Each row of a before or after table is a point. One or more steps were done to the points. Then noise was added and the rows were shuffled. The steps act on columns, c1 being the first. Name the steps. A step turns or swaps two columns, mirrors them in a line or flattens them onto one, adds a multiple of one to another, or multiplies or shifts one. Angles are multiples of 10 degrees, from the lower column toward the higher: turns from -170 to 170, lines from 10 to 170 but not 90. Use the fewest steps. Two steps may share a column if one is a turn and the other turns, adds or multiplies; they go together, in the order done. Otherwise the lowest column goes first.
In the rows, 128 means zero.

Before (12 x 2):
[[160 183]
 [102 136]
 [143 177]
 [ 84 115]
 [142 133]
 [101 127]
 [ 82 146]
 [140 194]
 [122 164]
 [ 93 116]
 [120 170]
 [110 144]]
After (12 x 2):
[[132 169]
 [ 93 126]
 [105 146]
 [142 128]
 [163 187]
 [135 169]
 [179 168]
 [104 135]
 [ 93 162]
 [159 170]
 [ 78 134]
 [117 148]]
Steps: turn c1 and c2 by -20 degrees

Before (13 x 3):
[[125 135 157]
 [ 73  61 143]
 [140 128 132]
 [139 125 149]
 [149 127 133]
 [ 35  75 154]
 [148 127 150]
 [146 125 120]
 [138 136 124]
 [137 113 128]
 [137 122 163]
 [145 105 132]
 [118 118 130]]
After (13 x 3):
[[128 116 178]
 [130 110 106]
 [131 118 139]
 [ 54 169 167]
 [135 132 199]
 [116 137 131]
 [131 107 141]
 [126 117 217]
 [135 119 117]
 [ 62 210 195]
 [130 107 183]
 [114 117 128]
 [108 107 138]]
Steps: turn c1 and c2 by -80 degrees; multiply c3 by 2.5

Before (10 x 4):
[[145 151 106 150]
 [133 157 146 155]
 [113  12 112 109]
 [161 110 185 134]
 [ 79 118 113 146]
 [109 144 159 110]
 [152 154 137 121]
 [141 158 193 139]
 [146 139 109  95]
 [110 120 108 149]]
After (10 x 4):
[[108 108 123  96]
 [142 110 102 157]
 [153 112 106 101]
 [146 232 141 184]
 [155 141 140 113]
 [116  98 107 129]
 [ 66 151 107 130]
 [157 144 174 115]
 [ 65 101 128 106]
 [ 99 101 154 142]]
Steps: mirror c1 and c3 in the line at 130 degrees; turn c2 and c4 by -160 degrees

Before (14 x 6):
[[128 184 157 140  99 147]
 [152 189 127 182 156 120]
 [119 182 126 136  85  99]
 [106  94 108 145 120 108]
 [120 121 136 162 133 129]
 [ 85  71  94  81 157 135]
 [204 161 131 149 102 123]
 [178 136 156 130 167 119]
 [100 101 142 148 116 155]
 [110 144 106 131 147 112]
 [ 54 116  71 117 133 154]
 [ 92  79  86 136 170 129]
 [178 141 147 164 115 165]
 [ 90 185 125 120 114 145]]
After (14 x 6):
[[117 187 123  91 107 128]
 [140 186  93 128 107 151]
 [151 159 127 205 116 152]
 [150  99 105 102 106 127]
 [119 117 166  52  91  90]
 [ 78  71 154  84 129  91]
 [134  79 164  92 139  82]
 [132 147 154 112 143 115]
 [148  91 156 109 130 141]
 [165 143  95 176 101 123]
 [129 134 107 181 169 113]
 [185 193 129 149 151 108]
 [137 181 149 120 121 177]
 [161 122 120 121 135 128]]
Steps: swap c1 and c4; turn c3 and c6 by 150 degrees; turn c5 and c6 by -50 degrees

Before (11 x 8):
[[114  94 143 132 168 101 164 113]
 [129 113  98 114 113 127 171 223]
 [106 142 139 120 116 101 164 118]
 [126 140  51 143 113 105 152 103]
 [136 124 138 131 165 168 147 155]
 [128 104 113 180  96  93 102 102]
 [162 116 143 138 115  90 159 110]
 [123  94 131 102 103  95 139 139]
 [129 126  77 134 118 124 129 160]
 [133 135  89 112  95 154 169 100]
 [150 108 166 150 205  93  83 130]]
After (11 x 8):
[[ 96 116 131  76 100 129 129  93]
 [ 96 107 143 135 153 150 166 108]
 [135 134  90  96  82 146 182 163]
 [139 127  50 158 107 160 199 115]
 [105 124 113 232 107 164 103 103]
 [105 146 167 173 215 138  85  93]
 [125 128  76 140 118  99 160 114]
 [146 108 139 112 104 146 150 107]
 [111 160 143 149 105 158 143  99]
 [122 135 138 134 156  89 150 158]
 [113 126  98  99 100  38 183  95]]
Steps: mirror c1 and c2 in the line at 50 degrees; turn c5 and c7 by 20 degrees; add -0.7 times c3 to c7; multiply c4 by 2; turn c6 and c8 by 110 degrees

Before (10 x 9):
[[ 48 101 127 123 149 112 122 135 107]
 [155  96 134 123 142 115 127 138 124]
 [121 105 105 116 190 106 227 137 119]
 [143 104 111 105 145 106 122 113 109]
 [144 114 104 118 135 131 122 135 109]
 [150 101 101 122 185 110 127 140 113]
 [150 130 123 122 164 114 129 125 116]
 [154 116 122  78 136 102 140 162 119]
 [144 106 127  83 150 132 124 138 119]
 [133 100 117  95 139 105 123 163 184]]
After (10 x 9):
[[137 116 142  77 137 102 130 161 119]
 [107  96 125 121 141 115 122 138 124]
 [ 90  99 126  95 140 105 140 162 184]
 [124 112 130 117 135 130 151 136 109]
 [110 101 135 122 185 110 153 140 114]
 [  7  99 123 124 150 112 132 134 106]
 [112 105 124  82 150 133 130 138 120]
 [152 130 132 123 165 114 132 126 115]
 [108 105 128 104 145 107 147 113 109]
 [ 87 105 229 117 190 106 116 137 119]]
Steps: add 1.5 times c2 to c1; turn c3 and c7 by -110 degrees

Before (8 x 11):
[[143 106 151 147  91 120  97  88 145 128  85]
 [158  95 153 126 150 148  94 128 138 162 152]
 [182 165 153 132 179 133 148 124 141 144 121]
 [145 111 139 176 116 121 153  97 115 150 159]
 [171 185 130 101 103 139  96 156 151  91 114]
 [136 129  92 118 141 174  72 117 142 107  95]
 [157 173  97 174 132 163  85 160 152 106 135]
 [100 189  93 101 104  88  80 103 124 170 122]]
After (8 x 11):
[[136 130  92 109 140 176  75 118 143 108 159]
 [182 165 152 135 179 134 148 123 141 144 133]
 [145 112 138 224 115 121 155  96 116 149  97]
 [100 189  93  74 103  88  80 101 124 169 135]
 [161  93 154 124 151 150  94 128 138 163 103]
 [171 185 130  74 104 138  96 156 150  90 144]
 [158 173  95 221 132 161  83 161 152 105 121]
 [144 105 150 165  90 121  96  89 145 128 171]]
Steps: multiply c4 by 2; multiply c11 by -1

Before (13 x 12):
[[131 137 115 151 131 116 170 128 121  90 120 114]
 [139 104 150 102  88 143 123 127 100 119 113 102]
 [124  88 151 100  96 134 116 111 124 144  97 142]
 [125 121 139 158 149 130 132 144 144 110 115  97]
 [103 126 151  93 101 152 131 138 110 139  88 124]
 [144 120 163  87  96 127 121 103 118 146  76 109]
 [166 155 109 125 115 147 108 106 142 115 128 124]
 [126 126 150  75  93 116 115 129 134 117 109 122]
 [130 125 118 162 107 121 154 143 146 135 122  94]
 [131 144 121 127 116 121 101  91 121 137 137 107]
 [140 125 109 133 157 126 159 149 133 129 135 102]
 [158 141 119 149 117 108  93 134 112 147 118 125]
 [129 119  84 152 133 120 137 139 132 110 105  89]]
After (13 x 12):
[[157 168 106 136 113 109 181 108 138 131 127 125]
 [ 99 137 147 155  87 109 113 128 101 129 109 101]
 [144 131 124 141 115 137 201  91 123 122 137 110]
 [128 100 151 159 101 107  83 136 110 112  88 127]
 [ 89 123 153 160  98 127 130 118 120 114  94 145]
 [121 127 141  94 151 117 146 143 143 143 113  94]
 [120 142 107 112 161 129  44 149 133 130 131 105]
 [119 131  86 106 133 127 127 136 132 149 104  87]
 [124 132 120  87 106 142  90 143 146 124 125  94]
 [138 131 115  93 132 125  32 132 118 167 121 115]
 [132 126 150 185  97 136 107 129 136 149 108 122]
 [121 142 168 170  97 131 106 104 116 110  75 108]
 [140 160 120 122 117 155 248 136 113 119 119 123]]
Steps: swap c1 and c2; turn c4 and c7 by 160 degrees; multiply c7 by 3; turn c6 and c10 by -160 degrees

Before (14 x 14):
[[152  99 161  74 120  79 137 127 104 136  99 114 106 126]
 [170 117 109  83 148 106 166  92 146 170  84 137 144 123]
 [ 97 147 136 138 143  82 124 110  89 132 147 183 129 109]
 [ 82 139 113  94  80  58 160 169 126 105 152 142 138 129]
 [135  73  94 133  97 115 156 156  81 103  95 124 162 129]
 [106  88 104  72 168 133 114 101 121 146 123 135 139  93]
 [143 132  94  83 129  54 102 159 151 134 153 121 133 138]
 [166  98  79 119  93 133 111 136 142 114  82 138  87  76]
 [151 151 107  82 102 116 111 128  81 139  73 153 116  95]
 [153 121 135 114 144 141  93 122 148  90 113 118 152 112]
 [ 84 154 153 107 107  62 105  88 138 144  97 163  95 153]
 [143 107 138  85 163 130 139 156  83  92 158 192 135 158]
 [ 89 141 159 133 170  94 150 144 154 150 104 168 138 153]
 [131 133 114 140 165  82 153 113 113 100  82 126 114 139]]
After (14 x 14):
[[ 81  94 152  97 138  65 107  86 146 143 107 164  95 120]
 [152 129 109  71  82 120 110 124 155 136  81 154 116 246]
 [169 187  77  82 141 135 111 135 163 113 114 140  91 186]
 [ 78 119 111 153 126  59 155 170 176 105  96 143 139 146]
 [168 137 110  86 149 107 166  94 106 177  83 135 143 120]
 [134 117 115  82 114  79 153 110  95  96 138 127 115 109]
 [103 180 101 117 123 134 110  99  85 144  74 135 135 131]
 [143 119  94 150 150  55 101 158 126 135  83 124 134 110]
 [154 142 136 112 147 143  92 122 113  92 113 120 152 149]
 [ 95 124 138 148  92  79 122 111 112 130 142 185 128 210]
 [ 89 105 160 102 154  97 148 144  84 152 129 167 141  93]
 [135 172  96  93  82 111 157 158 162 103 133 126 162  19]
 [151 153 160 103 103  84 137 129 136 137  76 112 104  73]
 [140 124 138 155  87 132 136 157  92  96  83 193 138  18]]
Steps: turn c2 and c14 by 140 degrees; multiply c14 by 3; swap c4 and c11; turn c5 and c9 by -90 degrees

Before (9 x 18):
[[199 142 158 112 148 162  98 240 165 155 118 174 110 101 138 127 148 113]
 [ 94 139 131  86 137 151  98 158 111 134 129 114 142 105 114 168 115 127]
 [150  67 136 102 152 146 104 103 110 159 182 111  92 128 122 120 117 147]
 [ 96 129 175 165 167  13 141 104 114 150  99 120 111 121 148 131 112 190]
 [171 144 141 168 146 163 119 133 121 138 100 118  81 116 110 129 194 116]
 [158 155 111  99 147 162 107 140 112  76 130 141  78  98 155 122 127 121]
 [110 154 162 164 149 142 114  76 133 150  95 151  89 108 113 121 137 136]
 [ 93 148   7 125 141 121 106 103 123 154 119 115 116  99 144 124 108 136]
 [139 151 169 127 182 144 128 166 139  97  91 109  87 104 171 111 107 131]]
After (9 x 18):
[[ 95 149   7 124 142 123 105  96 132 127 118 115 144  80 148 125 127 109]
 [ 91 143 130  87 139 152 101 148 122 105 132 121 122  93 114 166 122 119]
 [ 96 136 174 166 168  10 141  96 126 130 101 130 144 118 146 130 175  82]
 [160 132 110 100 146 162 108 172 124 178 127  98 165  77 155 125 123 132]
 [168 145 139 168 146 163 118 126 131 134 100 120 176 110 107 124 148 192]
 [151 114 136  97 153 145 105  87 119 134 182 188 165 130 122 120 139 110]
 [200  96 159 112 146 162  98 194 176  46 116  95 179  88 139 127 123 153]
 [110 120 160 164 147 140 113  76 141 155  94  92 158  98 112 120 137 131]
 [140 159 169 130 182 143 129 176 148 141  94 118 164  93 170 112 120 111]]
Steps: mirror c2 and c12 in the line at 150 degrees; turn c8 and c10 by 40 degrees; turn c10 and c13 by 160 degrees; shift c9 by 10; multiply c14 by 1.6; mirror c17 and c18 in the line at 30 degrees

Before (8 x 20):
[[140 102  92 124 133 159 114 125 145 101 164 127 138 163 134 157 113 107
   82 105]
 [116 141  98 136 147 127 145 152 209 151 111  89 110 179 153 132 173 203
  148 148]
 [127 145 168 100 124 154 102 136 101 109 161 126 128  84  96 166 123 131
  147 142]
 [ 78  84 110 136 116 112 154  92 155  82 193 133 159 118 129 119  99 140
  173 177]
 [142 133 112 113  89 155 136  92 154 145 172 176 123 100 177  81 101  77
  132 103]
 [165 105 107 151 148 132  83 124 175 137 176 147 189 106 118 151  80  98
  145 172]
 [ 90  94 159 147 108 127 173 140 150 122 174 110  76 112 166 154  98 166
  138 201]
 [108 104 117 149 105  95 126 133 179  39 129  87 142 173 115 124 138 135
  138  96]]
After (8 x 20):
[[135 123  88  98 132 153 106 125 131 100  95 124 110 157 132 157 111 106
   85 105]
 [ 92 108 159  79 100 129 174 136 101 121  98 108 171 110 167 152  96 167
  138 200]
 [127 169 173 110 113 153  94 142 172 113 115 126 127  80  97 162 122 128
  144 139]
 [ 81 111 110  63 112 110 151  95 109  79  82 133  85 118 125 122 101 144
  174 173]
 [119 127  93 141 156 127 149 155  44 151 145  82 113 179 154 132 175 202
  146 150]
 [140 152 108  93  76 157 140  92  82 143 111 182 126 101 181  80  99  74
  129 101]
 [163 108 107  77 153 128  78 125 117 131 109 145  58 105 119 149  77  94
  150 173]
 [110  94 113 118  97  96 126 136  75  41 121  81  99 175 110 121 138 137
  140  98]]
Steps: turn c4 and c11 by 110 degrees; turn c2 and c11 by 50 degrees; multiply c5 by 1.3; turn c9 and c13 by -160 degrees; add 0.5 times c16 to c9

Before (10 x 24):
[[176 109 157 131 139 145 145 108  85 129 114 136 145  96 136 139 138 133
  146 110 122 172 134 116]
 [ 63  95 117 126 140 116 216  96 113 151 121 139 131 119 124 180 113 139
  155 144 132 160  96 109]
 [131 132 117 132 119 192 127 156 107 123  86 138 134 196 138 133 106 141
  115 133 119 109 152 146]
 [103 137 135 197 118 137 129 138  99 180 100  82 110 114  77  94  28 137
  131 118 145 100  98 166]
 [ 51 126 102 128 146 139 149 170 114 120  75 146 159 129 124 150 101  98
  140 132 138 157 154 104]
 [117  93 163 134 179  45 110  75 100 115 111 138 133 149  78  84  98  78
  125 140 145 156 163 170]
 [129 117 140  94 144 111 174  55 156 128 126 204 138 120 153 164  99 140
  196 171 144 125 146 144]
 [ 99 137 130  85 101 115 156  89 138  95 174 137 161 111 195 129 159  98
  160  93 115 162  94 108]
 [189  78 126 139 107  86 125  92 165 113 104 127 122 116 128  86 124 126
  132 127 128 142 113 153]
 [125 131 166  81 100 182 120 155 192  68 125  75 137 164 144 163  95 115
  173 111 164 150 127 136]]
After (10 x 24):
[[191 108 130 130 138 145 145 108  86 128 110 136 144  94 136 136 137 149
  146 113 122 172 132 114]
 [ 95 136 130 197 122 137 131 139 101 180  98  83 110 111  77  95  30 161
  127 119 143 104  97 167]
 [ 28 128 145 129 146 138 148 168 113 122  75 146 160 128 125 150 100  77
  135 133 139 158 154 103]
 [114  95 198 133 178  42 107  74 100 113 112 135 134 151  79  85  97 174
  124 137 147 156 165 170]
 [134 132 113 129 118 190 127 157 104 123  87 139 135 196 135 134 106 117
  116 135 118 109 154 146]
 [ 90 137 155  85 102 116 155  86 140  99 172 138 161 112 197 128 162 119
  161  94 114 163  94 110]
 [124 134 147  77 102 181 121 152 193  68 126  76 138 166 143 161  93 136
  174 112 164 148 126 133]
 [209  77 138 140 107  86 126  96 165 113 106 127 124 115 128  86 123 153
  132 127 130 144 114 156]
 [ 41  96 101 128 141 114 215  95 111 153 122 140 128 120 124 177 116  85
  150 143 132 162  96 112]
 [129 115 113  91 143 109 176  55 157 127 128 206 139 119 149 161 100 120
  199 173 140 125 144 144]]
Steps: multiply c1 by 1.3; add -0.7 times c16 to c3; turn c3 and c18 by 70 degrees
